Each row is a point. The points of each table are mixes of a few directions, plus a little noise. How many directions does each table use, and how many do they share? Where both have some left over, give the other angles between the two spaces (their principal angles), to ten degrees, smallest first.

First (5 x 3)
[[-85 -24  21]
 [ 18  10   0]
 [ 22  24   9]
 [ 10 -14 -16]
 [ 35   2 -15]]
Second (7 x 3)
[[  2 -10  18]
 [ -5  38 -70]
 [ -1   6 -11]
 [  4 -30  55]
 [  4 -29  54]
 [ -2  19 -35]
 [ -1   6 -11]]
Directions: first 2, second 1, shared 0; angles 70

First (9 x 8)
[[-35  19  37  -9 -28   0  41  60]
 [ 55 -29 -58  15  46   0 -67 -95]
 [  4  -2  -3  -1   2   0  -4  -6]
 [-10   5  11  -3  -9   0  13  18]
 [-33  16  34  -9 -27  -1  39  56]
 [ -3   2   4   0  -3   0   4   6]
 [  4  -2  -2   0   2  -1  -3  -5]
 [ 26 -14 -28   7  22   0 -33 -46]
 [ -6   4   7  -2  -6   0   8  12]]
Second (8 x 8)
[[-27 -20  16   2 -11 -23  26  21]
 [ 24  11 -23 -14  17  17  17 -33]
 [  6 -45  35  -5  29 -20   5   6]
 [-25  -8  29 -12   4   8  13  28]
 [ 24  56 -10  15 -30  12 -29  15]
 [ 27 -19 -37  -6  33   6  -3 -61]
 [ 15  66 -39  22 -51   3 -14   1]
 [-44 -39  30  -3  13  -2 -13  22]]
Directions: first 1, second 5, shared 1

First (8 x 11)
[[  7 -21  -4 -15  11  24 -15 -11  23 -17 -25]
 [ 19  23  -5  -9   8  -1  47  -3 -12 -12  14]
 [  4 -10  -4  -9  17  14 -13 -15  22 -11 -20]
 [ 18  19  -9 -10  37  -2  21 -29  17 -15  -7]
 [-18 -18   7  11 -20  -3 -35  12  -2  15  -3]
 [ -6  32   5   6  24   2  35  28  16  13  20]
 [ 16 -22  -4 -22  -6  32   3  -2   6 -25 -18]
 [-41  -2  15  46 -72 -67 -43  21 -70  53  39]]
Second (10 x 11)
[[ -9 -36  36  38 -27 -86 -58  21 -47  -7  95]
 [  1   2  -1  -1   1   3   2   0   2   0  -4]
 [  8  30 -29 -31  23  71  48 -17  39   6 -79]
 [  0  -2   2   2  -1  -4  -2   0  -2   0   5]
 [ -2  -6   6   7  -5 -15 -10   4  -8  -2  16]
 [ -3  -8   8   9  -7 -20 -13   5 -11  -1  23]
 [  6  22 -23 -25  17  55  37 -14  30   4 -60]
 [ -1  -4   4   5  -4 -10  -7   3  -5  -1  11]
 [  2   6  -6  -7   5  14  10  -4   9   1 -16]
 [ -2  -4   4   4  -3  -9  -7   2  -5   0  11]]
Directions: first 4, second 1, shared 0; angles 40

First (11 x 14)
[[ 17 -11  32  -8   5 -13  -9 -17 -29   9  -5   2   2  46]
 [  4   5 -10 -26   6   2 -44  18  -7 -24 -51  50  -9  17]
 [ -4  -8 -16  11  -4  -4  31  14   5   7  16 -16   4 -21]
 [ 11 -41 -21  13   0 -29  65  37 -26  20  17 -19  11   1]
 [-18  36  -1   0  -4  28 -37 -22  37 -16  -2   4  -7 -30]
 [-14  27 -17 -12   0  21 -43   3  27 -26 -29  30  -9 -23]
 [  5  11  11 -23   6   5 -51  -6  -7 -18 -39  38  -8  28]
 [ 19 -43   4  11   2 -33  60  19 -38  27  23 -25  12  25]
 [ -2   5  17  13  -4   5  10 -24   7  12  28 -27   3  -4]
 [-17  36  34  20  -9  28 -12 -63  37  10  47 -44   0 -24]
 [  0 -18 -34   1  -1 -12  29  41  -5  -2  -7   7   3 -15]]
Second (8 x 14)
[[-43  -4  -1   9  22 -26  -1  -1  31  21  20  47 -13   0]
 [  1   0   0   0   0   1   0   0  -1   1   0  -1   0  -1]
 [ 51   5   0 -12 -27  30   3   3 -36 -26 -25 -57  16   0]
 [-29  -2   0   6  15 -17  -1   0  19  15  12  31 -10   0]
 [-33  -5   0   7  18 -20  -2   0  24  17  15  36 -10   1]
 [ -1   0   0   0   1   0   2   0   0   0  -1   1  -1  -1]
 [-35  -4   0   7  19 -21  -1  -1  25  18  16  38 -11   0]
 [ 87   9   0 -17 -46  53   4   2 -61 -46 -40 -95  26  -1]]
Directions: first 3, second 1, shared 0; angles 80
